Every row gives one point. Any point is a mix of the corners, with weights that add up to 1. It lies inside the corners' shape when no weight is negative. Say inside or outside, and name the corners with a negative weight.

Corners:
(1): [ 37 -19  35]
(2): [ 29   3 -21]
(3): [-39  48  89]
(4): [ 34 -89 -92]
Points:
[-27  31  65] => inside
[-21  19  50] => inside
[ 49 -51 -35] => outside (3)
[  7 -24  -9] => inside
[ 28 -18 -31] => inside

Corners:
(1): [ 31   4  37 -12 -56  54 -77  36]
(2): [-85   6   8   6  55  86 -67 -81]
(3): [-44 -30  58  32  88  68  19 -67]
(4): [ 37 -86  20  41 -72 -16 -42 -15]
(5): [ 17  11  28   2 -25 -59 -75  35]
(6): [ 29 -28  21 -48 -48 -50  84  -8]
(7): [ 38  28  39 -18 -17  14 -65 -54]
(8): [ 20 -33 -20   3  45  33 -48 -36]
(9): [ 63  21 -23  24 -69 -41 118   2]
Points:
[ 72 -28  13  15 -24  34 -33  -1] => outside (2, 5, 6)
[ -2  -6  15 -16  27  26 -64 -18] => outside (4, 9)
[ 14  81  20 -42 -27  18 -39 -32] => outside (3, 4, 8)
[  1  37  22   0  18  46 -65  -6] => outside (4, 6)

Corners:
(1): [ -7  14  -8 -30  28 -24  13 -38 -45 -64  29 -85]
(2): [ 10 -51  -8 -39  22  15 -10  37   2  -3   8 -53]
(3): [ 20 -13  31   9  46  10  20 -75 -13 -50 -86 -18]
(4): [ -29   20  -20   60   -8  -10  -63  121  -35 -112  -18  -13]
(5): [-88 -11 -14  10  20  56   1  -6 -43 -48 -33   2]
(6): [ 29  19 -24  -1  40 -26  27  -1 -17  33 -35 -51]
(7): [ 46 -31   1  47  15 -31 -13  21 -38  10  -1 -77]
(8): [ 12  46  19  32 -20 -18 -68 -25 -18 -84 -41 -32]
(9): [ 23  21  55 -47  48   5  10 -24 -36  14   1  -6]
(10): [ 65  10 -55  29  25  26  42 -77   2 -14  -8 -49]
(11): [-54 -12  19  48  33 -17  16   8  32  12  45 -35]
(12): [ 49  19  44 -31 -51  -2  33  41   3  31   4 -66]
(13): [ -6 -44 -23   8 -39 -60  -9  36 -41  23  18  -1]
Points:
[-21  18  45   4  42  25  -7  -3   4 -31 -52  -8] => outside (1, 7, 10, 13)
[  0  -5  11   8  14  -2   2  -9 -18 -30 -12 -30] => outside (6)
[  2  10  -9  29   7 -22 -19 -24 -50 -48 -27 -26] => outside (2, 11, 12)
[-60 -11  -8   6   5   5  -4  27 -22 -35 -23 -28] => outside (7, 9, 10)
[ 10  28  -3  -2  37  -7 -18 -98 -72 -66 -51 -26] => outside (2, 4, 11, 12)
[-12   2  -4  29   8  -6   5 -24 -15 -19 -22 -41] => outside (2, 4, 9)
[-19  -4  29  -3  28  -3  -2  -9  -9 -12  -4 -48] => outside (4, 10, 13)

Corners:
(1): [ -5  22 -18  10  26 -30 -18 -26 -18  26  32  27  -9  26  -3 -12  -4  -8
 113 -25]
(2): [-10 -19  -1   2  22 -23  15  13 -17  27 -53  22  14 -10  -3   5  -8  20
 -18  25]
(3): [ -6 -51 -18  -6  -1 -16   9 -20 -14  36   9  26  27  -4   2  10  -3  -2
  -5 -24]
(4): [ 34   3   1  -1  10  -8   2 -14 -14  37  36   4 -31 -10  -7  26 -80  -9
 -15 -11]
(5): [ -1 -15   7  16  -5   4  39   3 -22  30 -13  25 -16  10  16 -19  15  25
 -23 -28]
(6): [ 21  21 -21  17  15 -25  -2 -13 -16  18  26  15   8   9   4 -40 -10   0
 -22  61]
(7): [ -2 -15   0   7 -49 -14  12 -16 -22  19 -36   6  12  22   2   5  10 -15
   0 -12]
(8): [-10 -15  -8  21  17  55  18  15 -13   6   1  -3   8  -9 -28  20   0 -34
 -26  -6]
(9): [-19   3   5 -33 -17   4  27  25 -11  13  27  34  37   5  -6 -25 -39 -37
 -18 -17]
(10): [ -8  24  12 -11  12 -33 -30 -16  12  28  17  18 -11   5  16 -28 -25 -18
 -27  12]
(11): [  3  14  55   1  12  40  22 -26  -4  -2  -3  11  26 -10  13 -22   0 -11
   0  -1]
(12): [ -3  16  33  -7  13 -18  35 -17 -27 -54   3 -42  11  11 -25  17   8  13
 -10 -21]
(13): [ 34 -61 -22 -30  16   1  18  -8 -21  -6 -22   9 -29 -18 -13 -14  21   7
  -8 -15]
(14): [ 38 -21 -28   7  10 -14 -14  -8  12  17 -54  22  33  16  15  13  -8   7
  -7 -19]
(15): [ 30 -32  59   4   4  40  20   4  -5 -53 -30  18  -2  58  15  11  16   9
 -21   5]
(16): [ 38   0  20  10  19   4 -30  45  -3  37  15  -6  24  -4  16   9  14  14
 -10  23]
(17): [  7  -5   4  -6 -20 -26  16 -12  32  -2  28  15   1  -1  -2   8 -35   3
   6 -24]
(18): [  -9   -5   -9  -12   10   -4  -44  -23  -34   13  -51   24   10    0
 -118  -20    7  -13  -22   -9]
(19): [ 32  13  -2  -4  27 121  25   4   0  31  -3 -24 -15  39  19  16  -2  26
   1  55]
(20): [-16  11 -10   9  -2   6  -1 -11 -30 -10  14  12  -3 -14  23 -24 -38  12
   4  16]
(21): [ -8 -20  -7  17   6  -2  18 -23 -23   7  -9 -41  -1  -7  20 -98 -33  14
 -29  28]
Points:
[  6   0   2   4  11   7   5  -2 -10  10   0   7   0   5  -5  -4 -10  -5
  -2   0] => outside (3)
[  4   0   7   7   4 -10  -1  -1  -9  16  -1  11  12   2   3  -9 -12  -1
 -10   1] => outside (13, 19)
[ -1  13  21  21   6  24  31 -10  -6   9  18  -3  -7  19  33   1 -22  10
  -1  26] => outside (9, 13, 14, 16, 18)
[ 13  -6  -4   3   9  -3   3  -6 -11  15  -2   7   4   2   2 -13 -15   3
 -11   9] => inside
[ 24   4   7   0   4  10   2  12   2  21   8  33 -13  22  21  17 -22  -5
  -1   3] => outside (3, 11, 12, 18, 21)
[  0  -3  -5  -2   5  -5   4  -6 -13  19   4  11   6  -2  -3 -11 -16  -4
  -3  -2] => outside (15)
[ 10  -9   7   6   7   5  15  -8  -8   8  -4   3   2   2  19 -11  -9   6
  -6   6] => outside (9, 18)
[ 25  -8   5   7   9  34  27  14 -23  37  17   4  -5  14  56 -22  -7  20
  11  35] => outside (8, 10, 12, 14, 17, 18)
[  5  -5   3  -2   5  13  15 -15  -9   7  -7   8   2   9   1 -10 -13   0
  -8   1] => outside (16)
